Each row is a point. To make a cloud, some directions were put in groups of two or more. Within a group, all points are equally far from the middle, so they leave a hole (a ring in 2 directions, a hollow ball in 3). The other directions are filled evenly. Then the cloud was stretched, turned, moved and blurred a little. How many holes are there, and how many directions does each take, smallest first?

Cloud, 21 rows:
|  31 |  -4 | -20 |
|   2 | -34 |  29 |
|  20 | -44 |  41 |
| -26 |  24 | -15 |
|  11 | -14 |  49 |
|  18 | -10 |  36 |
|   0 | -12 | -27 |
|  11 |  21 |  31 |
| -24 |  46 |  60 |
|   0 | -28 | -10 |
|  31 |   7 |  29 |
| -25 | -35 |  25 |
| -16 | -21 |  32 |
|  32 | -34 |  31 |
|  35 | -16 |  58 |
| -21 |  23 | -17 |
|   0 |  33 |  15 |
| -20 |  22 |  12 |
|  24 |  15 |  24 |
| -36 |   0 |  45 |
| -45 | -16 |  53 |
Holes: 0

Cloud, 22 rows:
|  37 | -16 |  10 |
|  17 |  21 | -20 |
|  23 | -14 |   3 |
|   8 |   4 | -32 |
|  35 |  -9 |  16 |
|  20 |  50 |   3 |
| -32 |  11 | -13 |
| -19 |  25 |  -6 |
|  20 |  27 | -20 |
|  -2 |  31 |   2 |
|  -5 |  34 | -58 |
|  30 |  23 | -28 |
|  32 | -23 |   9 |
|  10 |  43 |   3 |
| -16 |  36 |  -7 |
|  25 |  40 | -21 |
| -12 |  -7 | -42 |
| -36 |  35 | -22 |
| -27 | -15 | -23 |
|  14 |   3 |  25 |
| -10 |  21 | -60 |
| -13 | -28 |  -3 |
Holes: 0

Cloud:
| -22 |  27 |  31 |
|  47 |   6 |  14 |
| -29 | -32 |  15 |
|   9 | -37 | -38 |
|  21 | -35 |  30 |
|  31 | -25 |  60 |
|   9 |  39 |   6 |
| -32 | -31 |  23 |
| -38 |   1 |  11 |
|   5 | -38 | -35 |
| -36 |   9 |  20 |
| -35 |  -2 | -12 |
|  12 | -38 | -22 |
|  19 | -37 |  -2 |
|  43 |  -8 |  30 |
| -19 | -42 |  42 |
|  29 | -31 | -10 |
|   6 |  40 | -24 |
| -32 |  16 |  15 |
Holes: 1 (2)

Cloud (28 x 4):
|  -2 | -44 |   0 | -31 |
|  12 |  31 | -33 |   4 |
|   8 | -32 |  27 |  -6 |
| -60 |   5 |   9 | -17 |
|   3 |   0 |  33 | -30 |
|  28 | -10 |  -3 | -38 |
|  18 |  41 |  26 |  30 |
|  30 |   9 |   2 |  29 |
|   0 |   3 |   6 |  51 |
|  28 |  28 | -21 |  12 |
|  -5 | -15 | -34 |   3 |
|   3 |  56 |   4 | -22 |
| -48 |   1 |  26 |  42 |
|  20 |  44 |  21 |  29 |
|   4 | -19 |  36 |  12 |
|  30 |   7 |  -9 |  26 |
|  14 |  -1 | -33 | -29 |
|  20 |  46 | -21 |   9 |
| -57 |  19 |  29 |  15 |
|  35 |   5 |  21 |  -8 |
| -36 |  49 |  23 |  -7 |
|  27 | -18 |   9 | -32 |
| -21 |  35 | -28 | -20 |
| -15 | -33 |  30 | -17 |
| -45 |  38 |   2 | -19 |
|   8 |  53 |  16 | -20 |
|  31 |  40 |  14 |  -8 |
|  20 | -27 | -19 |   1 |
Holes: 1 (4)

Cloud:
| -22 |   4 | -31 |  48 |
|  -1 | -46 |  36 |  32 |
| -33 |  33 | -42 | -27 |
| -33 | -44 | -21 |  46 |
|  -7 |   1 | -16 |  55 |
| -37 |  15 | -22 | -45 |
|  -8 |  10 | -60 | -13 |
| -58 |  15 | -10 | -11 |
|  18 | -46 |  40 |  13 |
|  13 |  17 |   4 |  40 |
| -57 |   4 | -14 | -20 |
|  31 |   5 |   4 |  38 |
|  47 | -25 |  -1 |  30 |
| -41 |  33 | -10 |  16 |
| -21 |   8 | -15 | -53 |
|  24 |  13 |  22 | -34 |
|   9 | -50 |  34 |  32 |
| -57 | -24 | -11 |  -5 |
| -39 |  31 | -30 |  19 |
|  28 | -55 |  30 |  16 |
|  18 |  14 |  10 | -45 |
|  -5 |  14 |  38 |  11 |
|  34 | -38 | -32 |  -6 |
|  35 | -53 | -13 |  -6 |
| -48 |  -1 | -18 | -35 |
| -32 |  20 | -37 |  32 |
|  22 |  14 |   6 |  37 |
|  46 |  -8 | -23 |  -3 |
|  10 |   9 | -51 | -21 |
|  16 |  25 |  28 |   9 |
|  38 | -17 |   1 |  41 |
Holes: 2 (2, 2)
